Each row is a point. Each copy is the shape, with its points in the same order, turned, moved and blurred by noise. Is it also mirrored, or only turned?

Shape, 8 rows:
[1.3 -3.6 -2.3]
[1.8 -3.3 -0.3]
[-1.5 2.8 2.1]
[0.5 -3.8 1.3]
[-2.0 0.7 -1.1]
[-2.6 3.8 -0.3]
[-2.0 3.2 4.8]
[4.7 -0.6 0.5]
Copy 1 (8 x 3):
[-2.6 -3.1 1.3]
[-3.7 -1.2 0.9]
[0.5 4.1 -2.9]
[-4.8 -0.8 -1.2]
[0.9 -0.2 -2.2]
[3.5 2.6 -2.9]
[-0.6 6.0 -3.7]
[-2.6 1.7 3.6]
Copy 1 is: only turned
Copy 2, 8 rows:
[-0.4 2.8 -4.4]
[1.4 1.3 -4.2]
[-0.5 -2.0 1.9]
[1.2 -0.4 -4.7]
[-1.8 0.1 -0.6]
[-3.3 -0.8 2.8]
[0.4 -5.0 2.6]
[4.0 2.1 -1.2]
Copy 2 is: only turned

Shape:
[1.9 0.6 2.9 3.8 -2.1 3.9]
[-2.6 0.3 2.9 -3.2 4.6 0.4]
[3.4 2.7 3.3 -1.1 4.5 0.0]
[0.0 2.6 3.4 -2.4 -2.9 1.5]
[3.2 4.1 -1.3 -1.6 -2.2 -1.3]
[-0.8 -3.1 -4.5 0.2 2.6 -2.9]
[-3.7 2.7 -2.3 3.0 -2.3 -2.5]
[1.7 1.0 0.4 -1.3 -1.1 1.9]
[-2.9 -2.7 0.7 -4.1 -2.5 -3.1]
[3.3 -2.8 1.5 -0.3 0.3 0.2]
Copy 1 (10 x 6):
[1.0 -5.2 1.3 0.5 -1.6 -2.7]
[1.9 4.0 1.2 2.9 -1.8 3.3]
[6.4 0.2 -1.5 0.7 -1.0 2.4]
[0.3 0.8 -2.1 1.9 -1.5 -3.5]
[3.2 1.8 -2.3 -3.6 -0.9 -4.1]
[0.2 3.3 3.8 -6.5 -0.6 3.1]
[0.0 2.4 3.4 -4.1 -6.1 -3.7]
[1.1 0.2 -0.1 -0.5 0.7 -2.1]
[-4.4 4.7 -1.0 -1.5 -1.7 0.7]
[0.1 -1.7 -1.1 -2.0 0.8 2.1]
Copy 1 is: only turned
Copy 2:
[1.0 2.5 4.0 4.8 0.4 1.1]
[4.1 2.7 -0.8 -4.7 -1.1 0.2]
[-0.2 6.6 -1.8 -1.3 0.2 0.2]
[1.4 1.7 3.0 -0.9 4.3 2.7]
[-2.2 1.1 -2.3 1.0 4.7 3.4]
[0.1 -3.7 -4.8 -0.4 -2.4 -1.2]
[-0.1 -3.7 -0.5 0.9 -1.4 6.2]
[1.1 1.3 0.0 1.3 3.2 0.6]
[0.4 -4.3 1.1 -4.7 2.1 -0.4]
[-0.8 1.2 0.6 0.8 0.8 -3.0]
Copy 2 is: mirrored
Copy 3 (10 x 6):
[-0.6 0.2 3.6 2.9 4.7 -3.3]
[-3.3 -0.3 -4.1 -4.1 2.2 0.4]
[-0.6 0.3 -2.0 -0.7 7.9 1.1]
[-1.5 3.8 -2.2 1.8 2.5 -3.1]
[3.4 2.6 -1.8 3.6 2.5 1.6]
[-0.6 -2.2 0.7 -1.1 -2.2 5.7]
[1.3 -3.7 -1.1 4.2 -2.3 -1.0]
[1.1 3.2 0.7 0.2 2.1 -0.3]
[-3.9 2.2 -2.1 1.0 -4.1 1.3]
[-2.7 1.7 2.6 0.6 2.6 2.4]
Copy 3 is: mirrored

Shape (15 x 9):
[2.3 -0.7 -0.2 2.1 1.2 -2.7 3.4 -0.4 -1.1]
[-3.2 -1.7 3.3 0.4 3.7 0.4 1.3 1.4 0.1]
[3.5 1.6 -4.3 -4.6 -0.4 0.9 -5.8 1.1 3.4]
[1.6 -4.5 1.1 -1.0 -2.2 1.3 -4.7 1.9 5.3]
[0.8 2.0 -3.5 2.3 2.5 -1.5 -1.0 -2.7 -0.4]
[2.1 -4.5 -3.7 -3.3 -1.2 3.0 -4.0 4.9 1.9]
[-0.7 2.5 -4.8 -3.2 -2.3 0.5 -1.3 -1.0 2.3]
[-0.5 -1.9 4.2 -0.4 2.1 -1.1 2.9 1.4 1.4]
[-1.2 -3.9 2.7 2.1 -0.6 1.2 3.6 1.3 3.3]
[-3.1 -0.9 5.2 1.6 0.6 -1.8 1.0 2.7 0.3]
[0.7 -0.1 1.9 -0.1 2.8 0.8 3.7 -0.4 2.9]
[-1.2 3.8 1.9 1.6 1.7 -3.7 2.3 3.0 -2.3]
[3.2 3.6 -3.7 -4.6 -1.6 -0.3 -2.7 -0.9 3.7]
[3.2 0.9 -1.1 -1.5 -1.7 3.0 -2.4 -1.3 -1.9]
[-0.3 -2.5 0.1 -1.4 1.0 -3.7 0.4 -1.2 -3.7]
Copy 1, 15 rows:
[-1.5 2.1 -2.8 2.8 0.4 1.9 2.4 -0.8 -1.3]
[-0.7 2.4 2.9 0.1 -1.3 -0.3 -0.8 1.7 2.1]
[7.7 -5.8 -1.1 0.0 5.1 2.6 1.2 -0.6 1.4]
[8.3 0.9 -2.0 1.1 2.0 1.1 -3.1 -0.3 4.4]
[0.4 -1.8 -2.0 1.9 2.3 -0.6 6.0 0.4 0.8]
[6.3 -3.6 -0.7 0.8 1.7 4.2 -2.6 -4.0 5.5]
[4.0 -4.3 -1.4 -1.3 3.8 -1.7 1.6 -3.4 -0.3]
[0.3 4.1 1.1 1.0 -0.3 0.7 -2.0 0.5 -0.9]
[2.1 4.9 -0.6 1.7 -2.4 -1.1 -1.9 -2.4 0.9]
[-0.6 4.6 -0.2 -2.4 -1.3 -0.1 -1.6 2.0 1.2]
[2.1 2.1 1.7 2.5 -1.0 -0.3 0.7 -0.2 -2.5]
[-3.0 1.5 -1.1 -3.4 -0.3 2.4 2.4 1.6 -1.9]
[6.5 -4.9 -1.8 -0.3 5.3 0.8 1.5 -1.4 -2.4]
[2.5 -5.6 -3.9 2.2 0.5 0.3 -0.6 0.7 0.7]
[-3.7 0.2 -1.8 1.9 4.0 0.9 -0.4 0.1 1.6]
Copy 1 is: mirrored
Copy 2:
[1.4 -2.1 0.1 0.3 2.6 2.6 -1.0 0.7 -3.8]
[0.3 -0.6 3.2 -6.4 -1.3 1.1 0.0 0.1 -1.2]
[0.9 3.4 4.0 2.5 3.3 -6.2 -2.3 -3.8 3.3]
[-5.0 3.7 3.5 -0.9 1.9 -1.3 -4.2 -1.6 4.3]
[3.2 1.1 -1.2 -0.5 4.3 -2.3 -0.9 -2.7 -3.6]
[-1.6 2.6 5.9 0.8 0.6 -1.1 -5.6 -5.8 3.2]
[1.2 1.7 0.1 2.1 1.2 -3.9 2.0 -5.1 1.6]
[-0.5 -1.6 2.8 -3.0 -0.4 2.1 0.8 2.1 -0.6]
[-3.6 -0.2 2.1 -3.5 1.3 4.9 0.2 -0.6 1.3]
[-1.7 -3.1 1.1 -5.7 -0.8 0.7 0.5 1.1 0.2]
[1.9 0.8 2.9 -1.9 2.6 2.2 1.9 1.4 -0.2]
[2.5 -6.5 0.1 -2.8 0.5 -1.4 0.2 0.7 -1.5]
[2.2 2.3 2.5 3.7 3.5 -5.6 0.7 -2.6 3.2]
[3.4 3.1 -1.0 1.5 0.0 -1.3 -3.4 -2.2 2.2]
[-0.4 -0.9 1.3 0.7 -2.0 -1.0 -2.1 0.3 -5.1]
Copy 2 is: only turned
Copy 3 (15 x 9):
[-2.4 1.8 2.6 2.5 1.5 0.7 0.3 2.9 -2.4]
[-2.6 0.0 -0.6 -0.1 -4.4 -3.6 0.5 2.0 -1.3]
[6.3 -4.6 3.2 -0.4 -2.5 4.3 -0.9 -3.3 -1.2]
[4.6 -1.0 -1.9 -3.8 -3.3 3.7 2.2 1.1 -0.5]
[-1.9 -1.0 1.6 4.2 1.0 2.1 -0.6 -2.8 -1.3]
[3.3 -4.6 1.7 -2.3 -6.1 5.9 1.2 2.7 1.1]
[2.5 -3.2 5.2 0.0 -0.4 1.1 2.2 -3.0 1.2]
[-0.5 2.1 1.0 -1.1 -2.3 -2.5 0.7 4.1 -2.2]
[-1.8 3.4 0.4 -3.5 -2.0 -0.8 3.2 3.1 0.7]
[-0.3 1.7 -1.2 1.6 -1.5 -4.6 1.5 4.3 0.2]
[-1.7 3.4 2.5 -1.7 -2.5 -1.9 -1.1 0.3 -1.6]
[-0.9 1.7 2.7 5.9 -0.8 -3.8 -1.0 3.0 0.4]
[5.5 -2.3 4.9 -0.1 0.1 2.8 -0.9 -4.1 -1.0]
[0.8 -5.0 1.6 -1.4 1.8 2.3 -2.7 0.7 0.5]
[-1.7 -2.9 1.9 2.9 1.0 -0.6 1.7 3.7 -4.1]
Copy 3 is: only turned
Copy 4 (15 x 9):
[2.3 1.7 3.1 2.1 1.3 0.2 0.1 -4.0 -0.4]
[1.4 -4.2 2.3 -1.9 -0.5 -3.7 2.0 -2.7 0.3]
[3.8 -0.3 -2.3 -2.0 -1.9 7.4 2.0 4.6 0.6]
[6.1 -2.4 -0.4 -1.9 3.0 1.6 4.4 5.0 -2.2]
[0.7 2.8 0.3 -1.0 1.2 2.9 -0.4 -2.8 2.5]
[4.6 -2.4 -0.4 0.5 -0.4 4.3 8.7 4.0 1.0]
[1.8 2.9 -1.4 -1.4 -3.4 3.6 1.0 4.4 1.1]
[3.1 -4.0 3.3 0.1 0.1 -1.3 0.1 -2.2 -2.5]
[2.5 -1.5 3.8 -0.7 2.0 -3.0 3.4 0.4 -3.9]
[3.6 -3.2 -0.3 -0.8 0.0 -5.1 0.5 -2.6 -2.1]
[0.3 -1.7 4.5 -1.4 -0.3 1.3 0.3 -0.8 -3.3]
[2.4 0.3 -1.5 1.4 -2.1 -1.6 -1.0 -6.1 -2.3]
[4.0 1.1 -1.7 -0.8 -2.6 7.1 -0.1 4.7 -0.8]
[-0.5 -1.5 -1.6 2.4 0.2 3.1 1.3 3.5 2.4]
[4.7 -0.7 2.3 1.4 -0.7 -0.7 0.4 -2.2 4.8]
Copy 4 is: only turned

Shape:
[0.1 2.7 0.2 2.5 0.1 -1.4 2.8 2.6 3.5 0.9 3.2 -2.1]
[-1.5 2.1 -0.6 1.3 -4.0 -2.1 -4.7 2.6 -2.9 2.8 0.0 5.3]
[-0.6 -3.2 -2.5 2.3 -1.6 1.7 -1.0 4.2 0.3 0.3 -5.0 -1.5]
[-3.1 -4.2 0.7 1.5 2.9 2.7 0.3 2.0 3.1 0.8 3.4 2.0]
[-4.7 -0.8 0.2 -1.1 -1.1 -1.8 2.2 1.6 -1.3 -4.5 -0.8 -1.5]
[-4.0 2.8 1.0 -1.8 4.2 -3.1 0.2 -3.3 1.1 0.8 3.4 1.5]
[2.8 3.7 -2.2 5.0 -3.9 -4.4 0.6 1.2 -3.3 2.2 -5.1 4.4]
[1.9 3.1 0.8 -1.3 3.7 -2.7 -4.0 1.1 -0.6 -2.2 -2.5 3.4]
[-3.0 -1.4 -0.3 -1.3 -1.2 2.0 0.0 2.5 0.0 3.1 0.0 -1.8]
[3.8 -2.9 2.6 0.1 -4.2 1.1 0.8 -1.5 -2.6 -2.1 -1.0 -3.5]
[0.5 0.8 0.8 -0.1 1.2 4.2 1.4 -3.9 0.2 -1.9 2.9 -2.7]
[-3.9 -1.1 2.9 -0.2 3.7 2.8 2.5 1.6 -1.6 0.4 0.4 1.5]
[2.7 -3.6 -2.8 0.8 2.6 -3.6 2.5 3.0 -2.5 -0.1 -0.4 1.1]
[-1.1 -2.7 3.8 4.1 -2.9 3.1 -1.9 -2.0 0.4 2.0 -2.7 0.9]
[-4.3 -2.2 -1.9 -1.9 -4.6 -0.2 -1.6 1.2 -0.2 3.2 3.2 0.8]
[-3.8 -1.9 3.0 -2.0 -2.0 0.7 -2.3 -0.8 -2.5 4.2 2.4 -0.7]
[3.0 4.2 -2.2 6.1 1.2 -4.4 3.0 1.9 2.2 -0.7 0.5 -2.9]
[-0.6 3.2 4.1 -2.1 -1.0 0.1 -1.2 -3.3 2.1 0.6 -1.2 4.9]
Copy 1:
[-2.7 0.7 -2.3 0.3 -1.9 1.8 0.9 1.6 4.0 3.3 1.4 -2.3]
[-0.7 -3.4 1.0 -0.3 0.1 -2.9 5.7 -5.5 2.8 -0.2 -3.1 2.4]
[-0.3 0.3 -0.2 -1.7 -0.9 3.4 -1.2 -6.8 0.7 -3.6 0.7 -2.0]
[0.1 -0.8 -4.1 2.5 -4.1 0.7 2.1 -1.8 -2.6 1.2 4.9 0.5]
[-1.4 -2.4 -2.8 -0.4 -3.2 4.6 -0.8 -0.6 -2.2 0.3 -4.8 -0.4]
[0.6 -1.7 -5.5 -0.6 -1.7 -2.8 3.7 4.7 -1.7 1.9 -2.0 -0.3]
[-1.9 -1.7 2.3 -1.6 5.4 -2.1 2.3 -6.3 3.2 1.8 -4.6 -3.9]
[0.8 -0.4 -2.3 0.0 -0.4 -6.4 -2.4 -2.1 0.8 0.3 -4.0 1.8]
[-1.2 -2.7 -1.0 -1.4 -2.6 2.4 1.8 -1.0 0.4 -3.3 2.3 0.2]
[0.8 0.2 4.9 3.1 1.2 4.0 -2.3 0.6 -0.8 -2.2 -2.0 -0.4]
[4.6 -1.9 -0.1 0.9 -0.6 2.7 -1.3 4.6 -0.8 1.5 1.7 0.2]
[-1.5 -3.8 -1.4 -1.0 -3.2 -0.3 -0.1 -0.2 -4.5 1.2 2.3 0.2]
[-4.4 1.6 -2.8 0.8 4.2 0.4 -1.4 -3.0 -2.2 0.0 -0.4 0.9]
[3.4 -0.7 4.1 1.8 -2.4 0.4 2.9 -3.3 -1.8 -1.2 1.1 -3.4]
[-0.4 -3.4 -1.9 1.4 -1.6 3.2 6.5 -1.5 1.2 -3.4 -0.5 2.2]
[-0.3 -2.6 1.6 0.0 -2.8 0.6 5.8 1.7 -1.9 -3.3 0.3 2.1]
[-2.2 4.3 -2.2 -2.0 2.2 1.3 -1.2 0.1 4.7 5.4 -1.1 -3.9]
[2.6 -4.9 -0.2 3.2 -2.4 -5.2 1.9 1.4 0.4 -0.2 -2.3 -2.9]
Copy 1 is: mirrored
Copy 2:
[2.7 3.5 1.6 2.5 2.0 -1.0 3.1 0.8 0.9 2.8 3.9 -2.5]
[7.5 0.4 0.9 0.7 -2.7 0.7 -4.0 3.8 0.2 -0.2 -1.3 4.2]
[-0.4 -3.0 3.4 0.6 3.4 -1.8 1.1 6.5 -0.8 0.3 -0.9 4.3]
[0.7 -1.9 -1.1 2.5 -1.5 -3.8 3.7 0.1 2.2 5.8 -1.9 1.0]
[-2.0 2.6 2.6 -2.0 1.1 1.9 0.4 1.8 -0.2 1.4 -4.2 -1.5]
[0.8 3.6 -1.1 1.1 -3.6 -3.1 -2.0 -3.1 0.2 1.0 -0.9 -3.5]
[6.7 0.1 3.0 -2.6 -1.4 0.3 -3.2 7.2 -5.0 -1.6 4.0 1.4]
[3.0 4.3 -1.0 1.5 0.6 -3.6 -3.8 2.4 -5.9 1.4 -2.0 1.4]
[0.3 -0.2 0.0 1.2 1.3 -1.7 1.4 2.7 3.7 -0.6 -0.8 2.6]
[-0.9 -1.7 -3.7 0.2 4.4 4.8 1.2 4.0 -3.2 -0.8 0.6 0.5]
[-1.5 0.1 -3.6 0.5 1.4 -0.2 4.2 -3.6 -2.4 -0.4 0.7 -0.7]
[1.2 0.4 -2.5 -2.0 -0.3 -4.5 2.6 1.4 1.5 2.5 -3.6 -1.6]
[0.7 -2.0 0.4 -2.5 3.2 -1.9 -3.6 3.2 -1.8 5.9 1.8 0.5]
[2.4 -4.4 -2.0 3.7 -1.9 0.3 3.6 4.9 -1.6 -2.0 -1.6 0.6]
[1.0 -0.7 0.8 1.4 -2.2 1.9 -0.7 0.3 5.4 0.5 -0.5 4.0]
[1.6 -1.1 -3.2 2.0 -1.0 0.6 -1.3 0.4 4.8 -2.3 -2.6 0.5]
[3.5 2.4 4.6 1.2 3.8 -1.1 0.8 1.7 -4.1 2.3 5.9 -4.0]
[2.3 4.7 -4.5 2.3 -5.5 -1.3 0.4 2.8 -2.5 -1.4 -0.7 0.7]
Copy 2 is: mirrored
Copy 3:
[2.6 1.7 0.4 -0.6 -1.3 0.0 -1.7 3.7 0.2 0.6 4.9 -0.7]
[0.5 0.1 -4.8 -3.5 1.6 0.2 -6.1 -1.8 1.9 -4.4 -2.2 -1.9]
[0.9 2.7 -1.6 -3.8 4.7 -4.9 -1.5 1.6 2.7 2.8 -1.8 1.4]
[-0.9 0.2 -0.6 -1.4 -4.8 -0.2 1.0 2.6 4.1 2.4 -1.9 3.2]
[1.0 0.8 -3.5 -0.1 3.0 -2.7 4.6 0.7 1.0 -2.2 1.7 1.8]
[-0.4 1.1 -1.9 5.3 -3.3 2.8 0.2 -1.2 -0.9 -2.5 0.9 0.4]
[5.7 2.3 0.4 -2.7 5.6 -1.2 -6.4 -0.2 0.2 -5.2 -2.4 -4.4]
[-2.4 5.4 -2.5 0.0 1.6 1.3 -0.7 1.6 -2.8 -2.9 -3.7 -3.8]
[0.9 2.7 -3.6 -2.5 -0.1 -2.8 -1.0 -0.8 1.7 2.2 1.0 3.5]
[2.1 0.7 0.9 -6.8 4.4 0.2 1.8 -0.7 -4.4 1.0 0.7 3.2]
[-0.5 4.0 2.0 -1.3 -0.1 3.9 2.5 -0.6 -0.7 1.0 2.2 5.2]
[1.3 3.8 -1.7 -0.2 -3.8 -1.5 1.6 1.2 0.9 -1.7 -2.0 5.1]
[5.7 0.7 -3.0 -0.3 3.0 0.1 1.0 3.7 -0.5 1.8 -4.0 -1.1]
[-1.0 0.3 3.4 -4.8 0.5 -2.8 -2.9 -2.3 0.2 -0.9 -2.3 4.0]
[1.1 -1.6 -5.7 -2.0 -0.4 0.0 -2.2 -3.4 2.9 1.5 1.2 1.6]
[-0.5 -1.1 -4.7 -2.1 -2.2 -0.3 -2.6 -3.3 -1.9 0.3 0.0 5.2]
[4.1 2.4 2.7 1.6 3.3 0.7 -3.1 6.2 -0.4 -0.3 3.7 -2.7]
[-1.5 3.1 1.1 -1.5 -2.9 0.5 -0.7 -4.8 -2.1 -3.6 -0.7 -1.9]
Copy 3 is: mirrored
Copy 4, 18 rows:
[-2.3 -1.1 2.0 -2.7 2.4 -4.1 -0.2 3.5 -0.4 -0.8 -1.4 -1.9]
[-1.5 0.9 1.1 -1.4 -3.9 -2.1 -6.6 1.7 5.2 4.5 1.2 -0.6]
[0.5 -0.9 0.6 1.8 2.3 3.9 -1.2 6.9 3.8 1.3 2.9 -1.5]
[-1.5 2.3 1.1 1.5 0.3 -1.3 1.4 3.6 -1.4 -0.9 6.5 -5.2]
[-0.8 -0.6 -0.6 -4.7 1.6 3.3 -1.9 1.5 1.6 -3.2 3.6 1.2]
[-5.1 2.4 -3.2 -1.4 0.4 -3.4 -0.7 -3.6 -1.6 -0.6 1.6 -0.6]
[-1.8 -4.8 1.6 0.1 -1.9 2.0 -7.3 2.5 4.4 3.6 -4.7 -2.2]
[-1.3 2.7 -0.5 -0.9 3.2 1.2 -7.1 -1.4 0.5 4.1 -0.3 -2.7]
[-1.6 1.5 0.1 -0.7 0.5 -0.3 2.2 3.8 3.6 2.2 3.6 0.7]
[6.0 -2.4 1.5 -1.6 0.9 3.5 2.3 1.0 0.4 3.6 -0.6 2.4]
[3.0 0.8 -2.5 0.4 2.6 -1.3 3.4 -1.3 0.2 -1.2 0.1 -1.1]
[-2.2 -0.1 0.5 -0.5 1.8 1.0 1.7 -1.7 1.6 0.0 5.7 -3.2]
[-3.3 0.0 5.4 2.0 0.8 4.8 -2.8 1.5 -1.1 -1.5 0.3 -0.7]
[2.3 -4.1 -2.2 1.0 -2.0 0.4 1.2 2.4 1.6 5.8 3.2 -2.7]
[-1.4 2.0 0.1 -1.3 -5.2 -2.0 0.3 4.2 3.0 0.5 3.9 2.2]
[-1.3 0.4 0.2 -0.3 -2.8 -2.1 2.4 -0.7 2.7 4.0 4.8 3.4]
[-1.7 -3.6 1.8 -0.6 5.0 -2.6 -4.7 3.5 -1.2 -2.2 -4.1 -1.0]
[-1.4 1.1 -4.2 -4.1 -1.7 -1.0 -0.4 -1.2 0.5 5.4 -0.4 -4.1]
Copy 4 is: mirrored
